Each row is a point. The points of each table are mixes of a few directions, plus a little noise. How many directions does each table use, and how many do they share? Where both have some left over, give the other angles between the two spaces (their principal angles), to ten degrees, smallest first.

First (6 x 3)
[[ 37  -8 -15]
 [-60  11  20]
 [-20   3   3]
 [ 27   1  23]
 [  9  -2  -2]
 [  6  -6 -29]]
Second (4 x 3)
[[ -7   4  17]
 [  4  -2 -10]
 [-17  10  42]
 [ 20 -11 -50]]
Directions: first 2, second 1, shared 1

First (7 x 4)
[[  9  14   3  -3]
 [ 22  35   8  -8]
 [-18 -29  -6   7]
 [ 10  16   3  -4]
 [-37 -60 -13  14]
 [ -5  -7  -2   2]
 [ 19  31   7  -7]]
Second (8 x 4)
[[-21 -27   2  19]
 [ -7 -27 -25 -23]
 [-12 -40 -32 -27]
 [ -3   3   9  13]
 [ 14  14  -8 -21]
 [  4  19  18  17]
 [ 18  38  18   6]
 [  5  20  18  16]]
Directions: first 1, second 2, shared 1

First (8 x 6)
[[ 11  10 -32   7  13  13]
 [ 31  -6 -26  -8   9  31]
 [-42  16  22  17  -7 -41]
 [-15  12  -5  12   3 -13]
 [  7 -24  36 -20 -16   4]
 [  5  -8   9  -7  -4   4]
 [-19  27 -29  24  13 -16]
 [ 21 -27  25 -24 -12  18]]
Second (9 x 6)
[[-12 -24  60 -18 -25 -17]
 [ -6 -12  30  -9 -12  -8]
 [ 10  19 -47  14  20  13]
 [ 10  19 -49  15  20  14]
 [  0   1  -2   1   1   0]
 [  3   7 -17   5   7   4]
 [ -6 -12  29  -8 -12  -8]
 [  8  16 -41  13  17  11]
 [ -8 -15  38 -12 -16 -11]]
Directions: first 2, second 1, shared 1

First (8 x 8)
[[-17 -15  -8   0  11   3  -2   4]
 [ 60  53  27   1 -39 -10   6 -13]
 [-31 -27 -14  -1  20   5  -3   7]
 [  2   2   1   0  -1   0   0   0]
 [-22 -20 -10   0  14   3  -2   5]
 [ 10   9   5   0  -7  -2   1  -2]
 [ 15  13   6   0 -10  -2   2  -3]
 [-17 -15  -8   0  11   3  -2   4]]
Second (9 x 8)
[[ 20  16   6   2 -12   0   2  -2]
 [ -1   2  14 -10  -4 -17   3 -13]
 [-19 -18 -14   3  14  10  -3  10]
 [-27 -19   6 -13  12 -16   1 -11]
 [  5   6  11  -5  -6 -10   2  -9]
 [  9  12  21 -12 -11 -21   5 -18]
 [ -5  -9 -21  12   9  23  -5  19]
 [ -3   1  15 -11  -3 -18   3 -15]
 [ 22   7 -38  32   1  51  -8  40]]
Directions: first 1, second 2, shared 1

First (10 x 9)
[[-12  -2  -3  -6  -1   2   3   0   3]
 [ 60   9  17  29   8 -12 -14   1 -13]
 [ -9  -1  -3  -4  -1   2   2   0   2]
 [ -5  -1  -1  -2  -1   1   1   0   1]
 [ -7  -1  -2  -3  -1   1   2   0   2]
 [ -9  -1  -3  -4  -1   2   2   0   2]
 [-15  -2  -4  -7  -2   3   3   0   3]
 [ -6  -1  -2  -3  -1   1   1   0   1]
 [ 22   3   6  11   3  -5  -5   0  -5]
 [-20  -3  -6 -10  -3   4   5   0   4]]
Second (8 x 9)
[[-15  -1  -5   2   2  -3  -4   2  -3]
 [-14  -1 -10   4  20 -10 -17  -7 -20]
 [ 12   1  12   6  -7   1  15   3   3]
 [ -1   0  -5   0   3  -1 -10   0  -2]
 [-11  -1   6   5  -2  -2  11   3  -3]
 [ 23   1   9 -17  -4  11  22 -14   7]
 [ 15   2   0  -5   0   3  -2  -5   3]
 [-10   0  -9   5 -13   2 -15  16  15]]
Directions: first 1, second 4, shared 1

First (11 x 11)
[[ 12  23 -24 -28  -4 -17   5   0 -22  11 -10]
 [-14 -20 -16 -19  16 -11 -12   6  28 -14 -11]
 [  0  -1   7   5 -36   7   1   6  -1  -1 -15]
 [  4  -6  16  41  18  13  24  -8 -17  -1  32]
 [ 10 -11  13 -12  33   9  -1   0   9  13  13]
 [ 19 -16  12 -17   2   7  15  12   5  22  -7]
 [-19  17   9  37   2  -6 -18 -18  10 -13   8]
 [-27  -3 -12  14 -60   2 -15   7   6 -34 -24]
 [ 15   2   3  -6  14 -21  18   0   9  28 -13]
 [  2 -12   3  -7  28   7  -2   1   7   1  13]
 [ -2  25 -13  -8 -15  11 -12  -5 -34 -10  12]]
Second (9 x 11)
[[ 23  26 -23   8   5   5   7  29   8  11  23]
 [-11  -6  10   1  -1 -13 -18 -17  -5  14  -6]
 [ 11 -23   2 -14  -6  42 -11 -12  21  16  -7]
 [ -8  -2   9 -11 -20  11  17   3 -28 -38  -7]
 [-19  -6   1  10  27 -45  11  -9  13 -14 -13]
 [  8  -7  -1  -3  -2  16 -23  -9  14  32   2]
 [ 16  35 -34   5   2  -9  17  36  -4 -11  20]
 [-14 -10   9  -3  -2 -12 -21 -21  -3  13 -10]
 [ -5  -6  28   6  -3   5  20   1 -16 -23  -1]]
Directions: first 6, second 5, shared 2; angles 40, 50, 70

First (9 x 12)
[[ -8  19  33  30  12  39 -25  25  20   5 -31 -20]
 [ -1   4   7   7   2   8  -6   5   4   1  -6  -4]
 [ 12 -30 -51 -46 -17 -60  38 -38 -30  -8  47  31]
 [ -4  10  18  16   6  21 -14  13  10   4 -16 -10]
 [ -3   8  14  12   5  16 -10  10   7   2 -12  -8]
 [  1  -5  -9  -8  -3 -10   6  -6  -5  -1   8   5]
 [ -4   9  15  15   5  19 -12  12   9   2 -15  -9]
 [ 12 -28 -47 -43 -16 -56  36 -35 -28  -7  45  29]
 [ -5  12  20  18   6  24 -15  15  12   4 -19 -13]]
Second (8 x 12)
[[ -1   3   4   4   2   5  -3   3   3   1  -4  -3]
 [ 11 -26 -45 -41 -15 -53  34 -33 -26  -7  42  28]
 [ -3   8  14  13   5  17 -11  11   8   2 -13  -9]
 [ -8  20  35  32  12  41 -26  26  20   5 -33 -21]
 [ -5  11  20  18   7  23 -15  14  12   3 -18 -12]
 [  3  -7 -12 -11  -4 -14   9  -9  -7  -2  11   8]
 [ -6  15  26  23   9  30 -19  19  15   4 -24 -16]
 [ 10 -24 -41 -38 -14 -49  31 -31 -24  -6  39  25]]
Directions: first 1, second 1, shared 1

First (11 x 14)
[[-23 -28  21   0  28 -31   0 -26  26 -23   4  -9   8 -16]
 [ -4  13 -13   2 -16  22   7  11  -6  13  -4  11  -3   3]
 [-28 -10  -2   1  -8  12  20 -13  15  -7 -10   9   4 -15]
 [ 32  36 -14   5   1   6 -27  40 -29  31  18   2  -9  33]
 [  8 -29   3 -15 -38  17  33 -33   2 -27 -36  -6   3 -31]
 [-21 -14  10   2  15 -14   3 -14  18 -12   2  -1   5  -9]
 [  1   4  -1   1   4  -2  -5   5  -2   4   5   0  -1   5]
 [-30  41 -25  17   6  25  -7  39  -3  39  21  28  -6  25]
 [-10   9  -1   6  15  -6 -10  11   3   9  13   4   0  10]
 [ 34 -50  25 -22 -18 -20  16 -49   3 -47 -31 -31   6 -35]
 [ 38  26  -3   1   9 -10 -32  31 -26  21  19  -8  -7  29]]
Second (8 x 14)
[[-11  28  20  -5  10   1 -17  10   8  20 -31  -1 -11   5]
 [ -6  -2 -23  -5  13 -19  -7  -7  14  13 -27 -12 -30  35]
 [  5   5  27   5 -14  20   7   9 -15 -13  26  13  32 -38]
 [ 10 -29 -24   5  -8  -4  16 -11  -6 -18  27  -2   6   1]
 [ 12 -50 -60   3  -1 -23  20 -24   3 -19  21 -13 -16  32]
 [ 12 -24  -4   8 -16  10  19  -4 -16 -25  43   8  28 -26]
 [-13  34  23  -7  12   1 -20  12  10  25 -38  -1 -14   7]
 [-11  39  42  -4   4  14 -17  17   1  17 -23   8   6 -17]]
Directions: first 3, second 2, shared 0; angles 70, 80
